Each row of a before or after table is a point. The points were changed in one or more steps. Then noise was added and the rows were shuffled. The steps act on how far a point lies along the listed directions, d1 being the first. Write out the steps. A step turns or swaps two directions, mirrors them in a line or flattens them onto one, adds a multiple of one to another, or multiplies one. Angles are multiples of 10 degrees, from the lower direction toward the higher: turns from -170 to 170, lines from 10 to 170 but not 90. Use the fewest steps. Two steps may share a direction if one is a turn and the other turns, adds or multiplies; they go together, in the order done. Otherwise the lowest direction goes first.

Directions:
(1): [24 34 46]
(2): [ 20  42 -42]
(3): [-54  31   5]
Before (10 x 3):
[[-16  -7  -4]
 [  1  10 -26]
 [ 31   9  -8]
 [  4   9 -25]
 [  6 -10  29]
 [ -4  -3 -16]
 [  4  18 -10]
 [ -3  27  -4]
 [-10   9 -23]
 [-31  -2  -9]]
After:
[[ 46 -31 -28]
 [-36  -6  -5]
 [-16 -19 -13]
 [-38  19 -19]
 [-25   6  14]
 [ -9 -20 -14]
 [-60  19  20]
 [-10 -14   2]
 [ 31  14  10]
 [-16   1 -17]]
Steps: turn d1 and d2 by 80 degrees; multiply d3 by 2.5

Directions:
(1): [-45  16 -34  41]
(2): [-34 -57 -11 -24]
(3): [ 43 -21 -52  12]
Before (8 x 4):
[[  0   1  -2  13]
 [-37   4 -24  14]
 [ 13   2  -1   7]
 [-10   0  14  -2]
 [ -1   2 -14   9]
 [  9  -6  27  -9]
 [ 20   2  23  -5]
 [ -8  16  32  -1]]
After, 8 rows:
[[-21   9  33  -5]
 [  9  44   3  13]
 [ 18   1 -24  11]
 [-24 -16  34 -15]
 [  2   1  -5  14]
 [  8 -14 -20   9]
 [-61  13  57  -9]
 [-22 -24  13  -7]]
Steps: mirror d1 and d2 in the line at 150 degrees; multiply d3 by 2.5

Directions:
(1): [-49 -31  -7 -31 -22 -35]
(2): [-25  52  46  10 -14 -20]
(3): [-20 -30  13  53 -33  27]
(4): [ 50 -14  12   9 -35 -45]
(5): [ -7  36 -60  19 -28  -9]
(6): [ 11  10   8 -43 -48  42]
Before:
[[-13   4 -15 -30  -2   0]
 [-17  24  -5   7 -11  11]
 [ 10  -4   0  -2  17  43]
 [ -2   0  -7  19  -4   9]
 [-35  -9   6  -8   9  29]
 [ 25 -26 -16 -27 -16  21]
 [-13  -4  13  12 -22  -1]
 [-46   2  12   9  12  -8]
 [ -6 -12  25 -26  27 -24]
 [-16 -60   3  17  -6  12]
 [-21 -19 -13 -12   9   8]
 [ 10 -25  36 -13 -12  12]]
After:
[[ 11  -3   3  -4 -40 -23]
 [ 14   2 -23  32 -45  23]
 [ 22  -6 -14   8 -17 -14]
 [  5  35  -3  26   7 -30]
 [-19  -5 -24 -22 -25 -13]
 [ 10  -7  30  25 -21 -22]
 [  2 -18  23 -16  -6  -3]
 [ -4  42  -8  -3 -23  12]
 [ 29   1  -3 -13   5 -17]
 [ 17  12 -41 -24  -5  16]
 [ -7 -17   1  -1  -9  10]
 [  5   4  20   4 -14  18]]
Steps: turn d1 and d4 by 140 degrees; mirror d2 and d5 in the line at 160 degrees; turn d3 and d6 by 40 degrees

Directions:
(1): [ 14 -26  -6 -58  -7  17  24 -36]
(2): [ 32 -41 -45  27 -21 -16 -18  -8]
(3): [-60 -26 -29  11  -3   9  34  10]
(4): [-26  11   7  -3 -13 -60  -4 -43]
Before:
[[  5 -10  -7  -9  -3  -7  -9 -17]
 [ 11  11  22 -12   6 -11  -5 -10]
 [ -3  -5 -10   2  -6 -24   0 -17]
 [ -9  -7  -6   1   3  10   3   0]
 [  8   0   1  -3  -8  -7  -7  -5]
 [ 12   0   2  -4   7   8  -3   3]
 [-10  -4   0  -5  -2 -12   3 -13]
 [-13  18  11   6   8 -11  -3   2]
 [-10  12  10  -7  -4   5  12   1]
 [-23  -6   5  14  -5 -29   3  -5]
 [-13  -9  -2 -12   8  14  19   0]
 [ 16   7   7 -14  -6  -9  -8  -9]
 [ -6   6  15 -18   1   9   3   1]
 [  5  26  20   6   4 -13 -10  -1]]
After (14 x 8):
[[ 13  -4  -2   4  10  19  -1  19]
 [-10  -7 -15  18 -14  -8   4   2]
 [  3   1   5   8  -3 -33 -10 -14]
 [-18  -2  16 -12 -15 -62   0 -47]
 [ -4  10  11  -4  -5 -10  -5  -7]
 [-31 -17 -24  26   8  16  20  27]
 [-28  10  10   0   4 -16  -3 -11]
 [ 13  -4  -7  -2  -9 -30 -12 -26]
 [-11  -6  -8   8   4  17   4   8]
 [-15 -14 -14  19  -8   0  -3  15]
 [-31   2   3   7  -7 -37   3 -21]
 [ 34   6   4  -6 -11 -31 -17 -32]
 [ -5  13   8   1  -7 -22  -6  -4]
 [-28  18  11 -10  -5 -50   5 -34]]
Steps: turn d1 and d2 by -160 degrees; add -1.5 times d1 to d3; multiply d4 by 2.5
